Each row is a point. The last column is the point's height on a tilted bowl or saddle (a function of degree 2), plus a little noise. Along how many of its main directions does it bend up, bend down or stay straight?
In the rows, zero is written as 128.

Points:
[[161  94 127 125]
 [ 98 106 153 141]
 [155 138 120 124]
 [125 167  86 110]
 [137 179 140  69]
 [129 151 196  46]
 [203 159 134  78]
 [188 113 118 122]
 [114 106 118 141]
 [104 135 143 131]
 [151 103  95 130]
 [138 141  54 112]
 [133 107 137 134]
 [137  94 113 132]
 [105 162  90 114]
 [105 140 188  87]]
Directions: 0 up, 2 down, 1 straight

Points, 27 rows:
[[103  89 140 139 156]
 [160 104 118 166 141]
 [127 104 121 110 138]
 [125  92 133 153 149]
 [135 121 122 125 135]
 [110 133  69 113 137]
 [198 110 141 111 155]
 [121 129 163 183 169]
 [105 126 145  72 149]
 [144 122 146 139 143]
 [161 190  85 152 175]
 [109 105 132 130 144]
 [ 91 205  99 156 185]
 [115 118 124 160 146]
 [176 201  76  70 190]
 [119 102 191 103 190]
 [100 108  84  98 134]
 [124 139 125  94 136]
 [119 161 112  74 137]
 [129 133 109 195 162]
 [183  62 112 140 158]
 [127 115 157 150 153]
 [ 87 130 169 126 168]
 [105 101 126 144 146]
 [131  77 125 150 152]
 [110  96 107 154 148]
 [129 151 167  74 170]]
Directions: 3 up, 0 down, 1 straight

Points (49 x 7):
[[121 154 102 114  65 146 143]
 [149 168 146 129  98  93 142]
 [154 165 115 162 112 150 138]
 [188  59 105 160 190 112  93]
 [100 162 114 169 130 157 156]
 [127 114 166 128 101 150 147]
 [109 175 127 163  97 113 175]
 [113 187 125 149 181  93 118]
 [133 145 113 114 149 134 126]
 [169 118  89 111  76 121 117]
 [143 135 115 135  76 151 128]
 [145 124 137 144  97 172 129]
 [123 151 151 169 126 138 151]
 [134 102 136 127 138 177 132]
 [157 138 175  60 100  81 148]
 [136 144 131 100  94 145 151]
 [158 177 107 132 186  89  90]
 [140 131  99  92 126 135 141]
 [ 87  79 130 155 113 119 189]
 [102 107  80 147 109 128 166]
 [130  90 154  77 140 117 168]
 [114 133 102 135 149 154 127]
 [123  91 138 113 101 101 164]
 [116 119  75 137 121 106 159]
 [106 118 114  94 142 125 159]
 [165 108 156 115 169 105 102]
 [ 98 110 165 173 142 149 148]
 [149  92 174 213 149 117 130]
 [110 110 124 155 101 115 162]
 [183 120 165 118 120  81 107]
 [156 152 104 119 117 153 125]
 [112 142  70 140 158 102 141]
 [160 171 155 152  67  77 131]
 [141 134 132  70 178 166 120]
 [ 65 130  88 109  85 105 203]
 [157 121 150 194 163 121 121]
 [213 105 158  85 169  74  84]
 [106 124 125  66  95 165 187]
 [160 145  96 135 122 124 123]
 [102 142 106 106 141 161 139]
 [108 113  99 170  50  96 160]
 [126 152 131  88 106 136 160]
 [108  62 114 108 147 145 179]
 [116  82 108  77 136  96 194]
 [106  99 108 128 166 138 137]
 [174  88  62  67 149  84 152]
 [110 171 138 140 128 132 155]
 [119  92 178 148  70 100 136]
 [ 67 130  88  65 117 160 192]]
Directions: 2 up, 2 down, 2 straight
